Each point is reached from the start by the listed moves, each made 0, 1 or 2 times, or once backwards (-1), plus a little noise. Is the number of moves made odd or even? Then give how often each move was made.

Moves:
(1): 1.48 -0.16 0.25 0.44
(2): 0.84 1.53 0.46 -0.64
(3): -0.11 0.19 1.21 0.06
Start: 0.44 0.48 -1.11 0.21
Points:
0.56 0.43 -2.50 0.24 => odd (0, 0, -1)
1.10 2.43 1.73 -0.13 => odd (0, 1, 2)
2.17 0.29 -1.93 0.63 => even (1, 0, -1)
1.43 1.90 -1.86 -0.50 => even (0, 1, -1)
4.14 1.89 1.07 0.61 => even (2, 1, 1)

Moves:
(1): 1.98 0.07 -0.43 0.11 0.08 -0.21 -0.44 0.27 1.23 -0.04
(2): -0.01 1.46 0.34 0.26 0.16 0.12 0.56 0.10 0.02 -0.39
(3): 0.02 -0.51 2.01 -0.75 -0.27 -0.11 0.18 -0.40 0.56 0.49
(4): 0.39 -0.45 0.48 2.21 -0.74 0.57 0.13 -0.13 0.69 -0.20
(5): -0.05 -0.41 -0.06 0.45 1.27 0.41 -0.02 -0.10 0.11 -0.02
(6): 0.32 -0.56 0.00 -0.84 -0.86 2.11 0.83 0.50 -0.46 -0.99
(7): 0.15 -0.42 -0.27 -0.07 0.14 -0.81 0.91 -0.08 -0.67 -0.33
(8): -0.19 -0.73 -0.07 0.05 0.21 -0.10 -0.53 1.96 -0.10 0.58
Start: -0.60 -0.05 -0.04 -0.24 0.29 0.73 0.69 0.10 -0.47 -0.39
Points:
0.62 -1.42 -1.37 4.06 -1.59 3.28 2.53 0.66 -0.78 -2.63 => odd (0, 0, -1, 2, 0, 1, 1, 0)
4.10 0.32 -1.41 4.71 -1.37 4.52 -0.19 3.46 2.93 -1.86 => odd (2, 1, -1, 2, 0, 1, -1, 1)
-2.65 -3.18 1.46 0.22 3.46 -2.22 1.73 -1.53 -1.84 0.84 => even (-1, -1, 1, 0, 2, -1, 2, 0)

Moves:
(1): 1.47 0.22 -0.12 0.68 -0.71 0.07 -0.04 0.30 0.42 0.12 -0.17 0.93 0.04
 -0.53 -0.34
(2): -0.69 1.56 0.44 -0.48 -0.07 -0.27 -0.57 0.19 0.32 1.06 0.43 -0.17 -0.28
 -0.24 0.76
(3): 0.23 -0.15 1.37 1.16 0.34 -0.08 -0.32 0.35 0.48 0.14 -0.84 -0.55 0.15
 0.89 -0.51
(4): -0.73 0.06 -0.44 1.43 0.50 -0.22 -0.04 0.20 0.72 0.16 0.13 0.31 0.08
 0.31 -0.60
(5): 0.45 -0.02 0.01 -0.04 1.53 0.10 0.24 -0.39 -0.47 0.21 0.20 1.29 0.22
 0.36 -0.10
(6): -0.01 0.01 0.07 0.08 -0.57 1.17 0.60 0.07 -1.34 0.17 0.47 0.01 0.30 0.33
 -0.75
(7): 0.48 0.10 0.04 -0.32 -0.52 -0.51 0.95 1.55 -0.50 -0.29 0.62 -0.02 0.06
 0.28 -0.58
(8): -0.59 -0.38 -0.29 0.70 0.23 -0.58 -1.30 2.24 -0.55 0.34 -0.15 1.10 -0.77
 -0.03 -0.97
(9): -0.16 0.03 -0.22 -0.91 -0.06 0.98 0.75 -0.05 1.17 -0.04 -0.61 0.85 -0.01
 -0.47 0.25
(10): 0.06 -0.59 0.63 -0.66 0.17 -1.58 -0.18 -0.72 0.65 2.19 0.11 0.02 0.82
 -1.39 0.06
(11): 0.75 -1.50 0.06 -0.52 -0.03 0.41 -0.35 0.67 0.41 -0.59 1.71 -0.15 0.09
 -0.36 -0.02
(12): -0.69 0.12 0.68 0.65 -0.65 -0.44 -0.38 0.05 -0.12 -0.22 -0.35 1.64 0.44
 0.87 0.74
Start: 0.01 -0.24 0.42 0.04 -1.09 0.08 0.31 -0.21 -0.74 0.08 -0.14 0.39 -1.13
 0.79 0.77
Points:
1.11 2.85 4.97 1.61 -5.71 0.18 0.68 2.75 0.66 4.57 -0.74 2.20 0.39 0.52
 -0.32 => odd (2, 2, 2, 0, -1, 2, 1, 0, 1, 1, 0, 1)
1.30 1.13 -1.31 0.95 -3.28 2.30 0.28 1.60 1.62 -1.75 1.71 5.15 -1.81
 0.22 1.57 => odd (2, 1, -1, 1, 0, 0, 0, 0, 1, -1, 1, 1)
-1.13 5.87 0.83 0.49 -5.83 -0.88 1.76 -0.28 1.87 1.45 -0.97 4.54 -0.48
 0.35 3.77 => odd (2, 2, -1, 1, -1, 0, 1, -1, 1, 0, -1, 2)
0.24 -0.54 1.39 2.60 -0.10 1.07 -2.42 4.69 -5.67 -0.97 -0.23 2.18 -2.88
 3.92 -2.08 => even (0, 0, 1, -1, 1, 1, 0, 2, -1, -1, 0, 0)

Moves:
(1): 2.08 -0.17 -1.33 -0.16 -0.18 -0.38 -0.32 0.72 0.69 0.13 -0.20 0.13 -0.38
 -0.05 0.32 -1.06 -0.13 0.55 -0.31 0.38 -0.78
(2): -0.16 1.97 0.72 -0.35 0.04 0.96 0.05 0.73 0.65 -0.73 -0.09 -1.05 0.56
 0.80 0.11 0.00 0.24 -0.07 -1.56 -0.41 0.13
(3): 0.53 -0.51 0.70 0.04 -0.12 0.02 -0.25 0.19 -0.41 0.57 0.67 0.25 0.46
 0.00 -0.46 -0.21 -0.10 0.38 0.00 0.30 1.02
(4): -0.26 0.27 0.02 1.26 -0.03 -0.37 -0.52 0.74 -0.58 0.40 -0.52 -0.33 0.42
 1.02 1.02 -0.06 0.62 0.13 0.22 -0.69 -0.07
(5): -0.05 -0.48 0.20 0.12 1.16 -0.40 -0.38 0.32 0.03 -0.35 0.48 0.12 -0.43
 0.12 0.09 -0.46 0.06 -0.32 0.16 0.14 0.27
(6): -0.84 -0.17 -0.63 -0.55 0.49 2.01 0.72 -0.51 0.01 -0.60 -0.39 -0.36
 -0.25 0.48 -0.18 -1.15 0.99 0.44 0.73 -0.66 -0.32
(7): -0.17 0.41 -0.32 -0.01 -0.31 -0.26 0.80 0.68 -0.29 0.40 -0.65 0.12 0.33
 -0.68 -0.13 0.14 0.45 -0.78 0.50 0.86 -0.15
(8): -0.33 -0.25 0.23 -0.46 -0.50 0.12 -0.56 1.16 0.05 0.34 0.00 0.27 -0.43
 0.33 0.21 -0.21 -0.49 -0.12 0.17 -0.35 -0.08
(9): -0.26 -0.89 1.13 0.59 -0.15 0.30 -0.39 -0.34 1.25 0.53 -0.50 -0.82 -0.03
 -0.04 -0.71 -0.68 0.35 -0.24 0.28 0.02 0.32
(10): 0.12 0.96 -0.21 -0.60 0.36 -0.21 -0.18 -0.78 0.34 1.72 0.24 0.57 -1.22
 -0.12 0.09 -0.60 0.53 0.13 0.72 0.51 0.16
(11): -0.60 -0.02 0.02 1.22 -0.49 0.09 0.20 -0.21 0.36 -0.06 1.10 -0.24 -0.48
 -0.44 0.07 -0.40 -0.30 0.64 -0.11 0.42 -0.11
(12): -0.53 1.06 0.01 0.59 0.39 -0.01 -0.57 -0.47 0.15 -1.08 -0.46 1.72 0.40
 0.92 -0.49 -0.36 0.69 -0.05 -0.38 0.55 0.28
(13): -0.27 0.45 -0.27 -0.30 -0.11 -0.47 -0.23 -0.06 0.51 -0.15 0.31 -0.34
 0.92 -0.17 0.53 -0.40 -0.19 -0.13 0.14 -0.52 0.18
(14): -0.35 -0.21 0.03 -0.50 -0.72 -0.21 0.97 -0.65 0.14 0.08 -0.04 -0.24 0.70
 1.81 -0.66 -0.61 -1.30 -0.67 0.08 0.05 -0.12
(15): -0.11 0.34 0.36 -0.03 -0.27 -0.24 0.93 0.05 0.46 -0.78 -0.61 0.66 -0.61
 0.11 1.46 0.11 -0.22 0.70 0.14 0.75 0.98
(16): 0.29 -0.05 -0.70 -0.44 0.94 0.98 0.03 -0.03 0.44 0.34 -0.19 -0.06 0.05
 0.40 -0.01 1.78 -0.86 -0.19 0.78 0.19 -0.19
(17): -0.02 -0.18 -0.40 0.08 -0.78 -0.52 -0.44 0.43 -0.34 -0.14 0.58 -0.45
 -0.11 0.44 0.37 0.53 1.19 0.15 -0.24 0.83 0.23
(18): -0.50 -0.09 -0.31 -0.19 0.12 -2.18 0.02 0.33 -0.31 0.24 0.04 -0.57 0.08
 0.55 -0.89 0.22 0.23 1.79 -0.41 -0.07 -0.60
(19): 1.00 0.60 0.02 -0.62 -0.92 -0.57 -0.24 0.45 -0.94 -0.84 -0.07 -0.30
 -0.10 0.18 -0.56 0.29 -0.38 -0.46 1.90 -0.43 -0.20
(20): -0.26 -0.38 0.29 -0.20 -0.12 -0.08 -1.04 -0.28 -0.72 0.06 -0.93 -0.55
 0.28 0.06 0.81 -0.44 -0.84 0.21 -0.08 1.65 -0.70
Start: 0.17 0.54 0.22 -0.29 1.12 -0.29 0.58 0.54 -0.05 1.13 -0.12 0.87 -0.89
 -0.78 0.03 0.30 0.22 0.90 -0.30 0.39 -1.81
Points:
-0.57 5.33 0.68 -1.71 -1.42 -1.80 -0.19 -0.81 -1.77 0.93 -3.14 -1.05
 1.33 5.96 -1.29 -0.64 -4.82 1.60 2.72 2.53 -4.72 => odd (0, 1, 0, 1, -1, 0, 0, 0, 0, 1, 1, 1, 0, 2, 0, 1, -1, 1, 2, 2)
-3.84 -0.71 -2.07 -0.94 6.80 1.15 1.07 0.23 -1.03 0.60 -2.18 5.76 0.90
 4.71 1.14 -1.87 -1.27 3.10 2.60 3.04 -0.69 => even (0, -1, 2, 1, 2, 2, 1, 1, -1, 0, 0, 2, 1, 1, 1, 2, -1, 1, -1, 1)
3.52 1.36 -1.96 -6.61 1.90 -1.59 3.90 3.42 2.72 4.47 -0.89 2.53 -5.28
 3.40 1.67 0.73 -3.96 -1.50 6.51 1.26 -0.40 => even (1, 0, 0, 0, 2, 0, 1, 2, 0, 2, -1, -1, 0, 2, 2, 2, 0, 0, 1, -1)
-2.76 -0.30 0.55 0.78 -2.63 -0.96 -1.92 -1.54 -1.01 7.26 -0.06 -2.17
 -1.23 -2.84 4.62 -0.80 1.62 -0.54 4.28 5.26 -1.41 => odd (-1, -1, 0, 1, -1, 0, 1, 0, 1, 2, 1, -1, 2, 0, 0, 0, 2, -1, 0, 2)
0.51 4.43 -1.40 -3.54 -4.08 -2.06 0.66 3.23 -0.75 2.76 2.46 -2.49 2.17
 3.20 -2.33 0.47 -1.11 -2.76 4.33 1.80 -2.15 => odd (0, 1, 1, 0, 0, 0, 2, 1, 0, 1, 1, 0, 2, 2, -1, 1, 2, 0, 2, 0)
